Each row of a before or after table is a point. One or more steps were done to the points. Then noise was added and the rows were shuffled. The steps act on how far a point lies along the listed directions, d1 being the first. Write out the steps. A step turns or swaps two directions, mirrors them in a line or flattens them onto one, adds a multiple of one to another, or multiplies one. Angles are multiples of 10 degrees, from the lower direction toward the higher: turns from -170 to 170, lines from 10 to 170 but not 90. Use the fewest steps. Two steps may share a direction if one is a turn and the other turns, adds or multiplies; they go together, in the order done. Otherwise the lowest direction goes first.
In the rows, zero is written as 128.

Directions:
(1): [152 136  63]
(2): [ 90  73 107]
(3): [182  86 142]
Before (12 x 3)
[[112 163  90]
 [ 82  95  97]
 [ 83 162 105]
 [105  62  91]
 [137 109 173]
 [ 77 106  92]
 [124 136 194]
 [131 120 145]
 [112 150 171]
 [132  82 120]
 [ 80 147 122]
 [ 87  73 117]]
After (12 x 3)
[[ 43 147 112]
 [ 86 164 189]
 [157 126 129]
 [ 70 175 172]
 [176 160  96]
 [ 30 191 115]
 [176 102 177]
 [ 58 199 117]
 [129 152 191]
 [139 120 209]
 [202 129 129]
 [129 173  92]]
Steps: turn d1 and d2 by 120 degrees; multiply d3 by 2

Directions:
(1): [131 155 157 120 153 205 161  66]
(2): [121 171 142  83 206 109  82 142]
(3): [163 123 152  91 110  61 136  58]
(4): [ 50 125 199 158 129 100 142 126]
Before (10 x 8)
[[120 119  97 140 143  76  80 241]
 [110  58 100 157  66  53 139 155]
 [ 64 153 157 134 194 121  80 217]
 [113 125 136 140 158 159 100 150]
 [ 48  94 152 188  77  95 153 187]
 [ 80  77 158 215  54  62 127 187]
 [115 124 136 148 168 231 151 156]
 [144 140 115 115 133 127 145 117]
 [120 122 126 141 128 182 146 110]
 [ 45  72 154 174  95  89 163 167]]
After (10 x 8)
[[112 130 123 150 114 207 174 126]
 [146  50 119 161  59  88 152 151]
 [105 111 119 139 132 199 172 129]
 [172 106 163 114  77 108 176  36]
 [ 91 145 130 137 183 239 152 113]
 [161 137 173 129 117 183 186  38]
 [123  93 101 150 105 109 122 157]
 [120 141 120 124 137 114 139 137]
 [148  95 138 142  95 111 128 106]
 [131 149 155 175 132 248 153 115]]
Steps: multiply d1 by -1; mirror d2 and d3 in the line at 40 degrees; multiply d4 by 0

Directions:
(1): [ 91 184  57 153 202 128 107 158 107  84 124 129]
(2): [ 87 162 184 109 106 100  58 134 188  80  96 113]
(3): [129 158 136 118 126 123 150 211 179 164 158 207]
Before (12 x 12)
[[135 118 138 117 115 125 112 116 138 121 117 105]
 [123 120 136 132 126 126  92  87 116 114 120  85]
 [137 102 187 111  73 126 105  72 141 115 106  81]
 [118 128 173 121  92 117 111 143 167 125 123 134]
 [149 121 138 142  99 135 144  96 109 141 120 109]
 [ 91 172 152 116 127 103  98 148 172  98 119 139]
 [113 120 127 126 127 127  94 116 129 107 113  89]
 [145 123 146 132 112 119 130 134 145 142 116 139]
 [134 118  95 142 137 135 131 109  83 131 121  99]
 [114 151 120 136 147 121 116 157 133 111 126 144]
 [150 100 156 120 104 132 127  86 113 127 123  98]
 [123 118 132 127 119 126 110 116 119 121 120 101]]
After (12 x 12)
[[138 153  80 161 152 141 157 135  93 137 135 134]
 [ 60 176 249  85  68  71  17 118 238  51  73  97]
 [117 163  94 138 169 129 118 148 115 103 132 133]
 [ 70 162 187 121 104  96  35 116 182  50  81  82]
 [ 55 217 139 125 154 101  33 157 185  35  90 107]
 [108 155 134 117 134 115  86 145 160  97 111 116]
 [159 118  71 144 145 147 187 165  86 184 161 164]
 [127 121 179 117  95 115 109 129 154 121 117 130]
 [107 150 130 125 131 118 100 157 146 115 124 130]
 [ 96 175 138 126 141 113  78 167 172 111 132 144]
 [ 90 159 153 113 121 110  70 172 188 102 115 129]
 [129 133 130 141 131 118 108 115 127 112 101 109]]
Steps: turn d1 and d3 by 140 degrees; multiply d2 by 3
